Rows are points. The points of each table are mixes of a few directions, plus a little noise. How many directions does each table use, and how many do they share? Where both have some left over, give the other angles between the two spaces (their principal angles), to ten degrees, smallest first.
(in the rows, 128 means zero)

First (7 x 2):
[[127 128]
 [ 90 132]
 [101 131]
 [157 125]
 [ 52 137]
 [168 123]
 [201 119]]
Second:
[[ 75 135]
 [134 128]
 [146 126]
 [204 120]
 [ 81 133]]
Directions: first 1, second 1, shared 1

First:
[[145 116 121 104 103 125 179 136]
 [114 173 205 111 160 137 120  99]
 [140 135 149 153 169 124  46 140]
 [137 107 135 159 153 126  32  74]
 [156 102  78 112 126 129 174 143]
 [109 128  79 132 140 139 158 125]
 [ 96 134 130 125  44 116 187 177]]
Second:
[[108 135 131 148 161 166 115 100]
 [101 154 194  96 140 126 189 116]
 [139 169 171 130 121 145 127 216]
 [176  98 115 104 107  93  89  62]
 [ 97 152 123 167 149 173 123 182]
 [102 107  67 152 100 106 130 149]
 [120 103  82 155 189 173 140 123]
 [140 123 132 131 156 151 103  80]
 [139  92  82 117 102  84 144 125]
 [158 147 183  80  55  62 119 128]]
Directions: first 5, second 5, shared 3; angles 30, 40

First:
[[107  85  44 141 126 124 118 153 130 102 115  65]
 [139 141 142 133 116 132 144 139 138 147 122 146]
 [127 133 116  89 112 130 167 121 108  81 125  90]
 [133 126 104 132 107 133 154 153 139 131 114 115]
 [159 168 219 183 134 134 103 138 171 239 132 249]
 [137 143 190 166 154 127  80 115 146 192 142 205]
 [131 139 125  85 108 130 175 121 109  84 124  96]
 [ 96 100 116  94 175 114  73  69  81  56 157  82]
 [125 118  98 130 119 129 138 143 131 121 119 106]]
Second, 9 rows:
[[ 89 140 146  91 117  16 107 115 113  80 167  94]
 [206 128 148  97  98  93 124 159 162 130 152 178]
 [156 138 142 169 149 230 159 117 152 150  85 153]
 [133 178 163 142 122 121 146 115 104  78 104 112]
 [145  99 155 101 130  98 127 112 203 145 166 158]
 [138 153  99 155  88 168 149 148  52 101  89 102]
 [ 96  90 119 104 116  85 122 108 152 131 167 112]
 [ 99  96  65 154 153 200 115 147  97 183 105 121]
 [ 90 128 114 139 179 141 103 129 116 154 118 121]]
Directions: first 3, second 5, shared 0; angles 40, 40, 50

First (8 x 20):
[[ 55 157  14  16 147  56 134  83 139  22 103 101 115 131 131 156 154  63
  188 130]
 [124 129 123 123 129 125 128 126 129 123 127 127 127 128 128 129 129 125
  131 128]
 [ 82 146  56  58 140  83 132 100 135  62 112 111 120 130 130 146 145  87
  166 129]
 [101 139  86  87 135 102 130 112 132  89 119 118 123 129 129 138 138 104
  150 129]
 [152 118 166 165 122 152 126 143 125 163 136 137 132 127 127 119 119 149
  108 127]
 [174 109 200 199 116 173 124 156 121 195 144 145 136 126 126 110 111 169
   90 127]
 [138 124 143 143 126 137 127 134 127 142 131 131 130 128 128 124 125 136
  120 128]
 [198 100 237 234 110 196 122 171 118 229 152 153 141 125 125 101 103 190
   71 126]]
Second:
[[160 117 108 189 192 172 109 118  97 180 133 101 189  81  55 163 180 154
   82  92]
 [165 127 162 154 166 173 135 138 165 182 152  81 124 121 106 138 178 133
   88 104]
 [118 132 151 103  91 111 139 138 148 110 128 143  93 155 169 106  98 118
  147 147]
 [ 59 138  14  73 122  56 111  87  66  32  86 163 161 112 117 148 102 104
  185 141]
 [157 133 188 123 133 158 149 148 195 165 155  88  83 151 149 116 157 119
  106 121]
 [110 125 145 114  71  99 131 138 116  99 117 176 107 152 173  99  66 130
  157 158]
 [162 124 164 159 153 168 132 140 151 178 147  99 128 123 112 132 160 139
   93 111]
 [ 93 128  91 108  96  86 119 117  87  79 104 173 138 130 143 121  82 126
  164 149]]
Directions: first 1, second 3, shared 1

First (10 x 32):
[[160 133 125 115 108 134 106 152  72 135 129 153 142 135 120 148 100 122
  124  95 145 115 138 150 142 151 115 142 146 161 106 132]
 [208 105 118 121 103 141 118 173  43 161 129 181 156 151 106 163  79 124
  141 110 158  97 146 162 142 161 104 137 151 161  89 117]
 [ 60 131 151 142 153 113 164  82 205 104 131  94  84 123 117 104 200 133
  112 160 108 146  88 107 113 128 117 129 107 111 158 142]
 [174 112 124 123 112 130 134 147 112 155 130 142 149 129 139 137  90 116
  150 144 112 108 155 148 119 140 132 122 135 129  89 101]
 [ 92 158 138 112 120 119 114 110 163 112 130  96 126 103 162 112 127 111
  120 120  92 140 142 128 119 126 150 129 128 131 115 126]
 [ 68 121 136 149 161 113 171  80 244 119 128  71 108 106 159  84 173 132
  141 198  78 148 122  88  93  83 163  97  92  62 159 110]
 [180 150  92 109 108 153  48 185   7 128 118 169 175 137 129 159  57 137
  120  41 193 126 156 138 172 110 139 140 156 161 136 148]
 [104 121 157 128 126 113 166 101 171 126 136 118  96 128 113 123 168 117
  121 156  97 123 107 141 110 168 101 138 124 140 106 125]
 [133 121 123 138 138 136 123 135  92 122 125 151 120 149  93 141 146 147
  115 108 173 130 102 123 148 130 105 138 130 138 159 151]
 [ 99 128 119 142 152 127 134 112 170 119 123 102 126 119 144 107 143 140
  134 150 124 145 126  96 122  84 155 109 110  86 166 127]]
Second (11 x 32):
[[126  84  94 157 156 119 157 109 158 146 117  86 162 165 115 106 132 167
  141 155 135 146 104  69 129  65 153 119  97  51 174  97]
 [147  59 122 151 131 117 190 108 160 160 132 105 145 174  87 127 135 154
  152 179 117 118  99 101 109 132 118 134 107  85 126  82]
 [146 130 109 148 163 115 143 131  69 128 112 172 113 167  98 131 178 138
   91  98 165 137  83 139 173 133  71 148 127 142 150 159]
 [108 166 110 126 142 132  86 133 115 105 118 124 132 109 162 116 124 129
  115  95 143 150 141 116 148  85 152 117 128 119 162 153]
 [ 97 168 133 103 110 144  77 134 154 105 136 102 137  75 181 121  89 113
  142 115 111 137 175 121 111 101 185 108 134 128 130 131]
 [119 119  98 149 157 123 129 119 134 127 113 107 149 146 132 108 135 154
  126 124 141 150 114  87 143  71 150 122 109  80 175 126]
 [144 144 133 127 136 123 128 138  82 124 123 171 103 138 111 140 156 120
  102 102 147 123 110 159 153 158  82 143 141 168 119 157]
 [124 154 126 124 132 130 108 137 106 116 122 144 121 118 139 130 134 123
  112 104 139 134 130 140 143 127 123 129 135 145 133 149]
 [156 134 158 119 113 123 146 139  80 134 135 188  88 136  95 157 157 102
  107 118 134 102 112 189 139 215  55 153 152 202  80 153]
 [101 140 144 102  96 145  98 126 186 118 145  82 145  78 172 124  73 113
  163 148  90 126 179 115  87 115 194 106 129 115 111 103]
 [140 111 181  98  69 137 145 132 164 143 158 129 112 100 122 152  95  96
  159 169  84  86 158 169  76 212 123 133 148 174  48  98]]
Directions: first 4, second 3, shared 1; angles 30, 30

First:
[[130 129 128 130 123 124 133 130 131 130 124 127 133 129 130 130 130 127
  124 129 124 133 118 129 134 123 130 123 121 125 132 129]
 [121 126 128 123 143 140 112 122 117 122 140 131 112 125 122 121 122 130
  141 126 141 111 160 124 109 146 123 143 151 138 115 125]
 [125 127 128 125 136 134 120 125 122 125 134 130 120 126 125 125 125 129
  135 127 135 120 144 126 119 137 125 136 140 133 121 126]
 [122 127 128 123 142 139 113 122 118 122 139 131 113 125 123 122 122 130
  140 126 140 112 157 124 111 145 123 142 150 137 115 125]
 [125 128 128 126 135 133 121 125 124 125 133 130 121 126 125 125 125 129
  134 127 134 121 142 126 120 136 126 135 138 132 122 127]
 [131 129 128 130 122 123 135 131 132 131 123 127 134 130 130 130 130 127
  123 129 123 135 115 130 136 121 130 122 119 124 134 129]
 [155 134 129 147  71  82 189 152 168 152  82 115 190 142 150 153 152 121
   79 138  78 192   7 144 200  59 149  72  39  89 179 140]
 [121 126 128 123 144 141 111 121 117 121 141 131 111 124 122 121 122 130
  142 125 142 110 161 124 108 147 122 144 153 139 114 125]
 [129 128 128 129 126 126 130 129 129 129 126 128 130 128 129 129 129 128
  127 128 127 130 124 128 130 126 129 126 125 127 130 128]
 [131 129 128 131 120 122 136 131 133 131 122 126 136 130 131 131 131 127
  122 129 122 137 112 130 138 119 131 121 116 123 135 129]
 [119 126 128 122 147 143 108 120 115 120 143 132 108 124 121 120 121 130
  144 124 144 108 167 123 105 150 121 146 156 141 111 124]]
Second (11 x 32):
[[135 123 118 114 127 125 124 129 139 119 130 136 134 131 126 128 121 131
  133 127 123 116 123 135 120 124 120 117 130 130 141 115]
 [121 128 140 142 143 134 128 122 111 130 136 125 111 123 123 118 135 117
  131 118 147 130 154 115 132 137 126 143 143 138 108 144]
 [133 123 120 115 115 123 123 130 144 124 122 133 139 129 130 139 121 139
  127 137 114 121 107 142 120 120 122 119 120 126 142 114]
 [139 137 107 112 127 124 141 139 140 121 126 133 152 141 133 123 120 127
  129 128 111 130 113 131 131 122 142 102 113 109 155 110]
 [140 124 109 103 121 122 127 133 149 114 127 140 146 136 128 131 115 135
  133 130 112 114 110 141 118 119 122 105 122 123 155 103]
 [104 109 172 163 139 138 104 104  98 141 138 119  74 103 115 130 146 123
  129 120 171 121 172 116 123 144  97 184 167 171  68 168]
 [130 112 129 120 149 131 115 116 124 110 147 142 109 124 113 113 124 119
  145 107 153  99 164 124 113 135  99 133 162 157 119 124]
 [141 137 106 111 128 124 141 139 141 119 127 134 152 141 133 122 119 127
  130 128 111 129 113 131 130 122 142 100 113 109 157 108]
 [136 126 116 112 115 122 126 133 146 123 122 133 144 133 131 137 119 138
  127 137 110 123 104 141 121 119 127 113 116 121 148 111]
 [128 138 126 133 130 129 138 133 123 132 126 123 134 132 132 124 131 123
  125 128 125 140 127 122 137 129 143 124 120 116 130 131]
 [101 151 165 183 116 135 141 131  93 174 107  90 114 115 143 143 156 127
  100 149 130 185 121 109 164 137 169 168 102 108  84 179]]
Directions: first 1, second 3, shared 0; angles 30
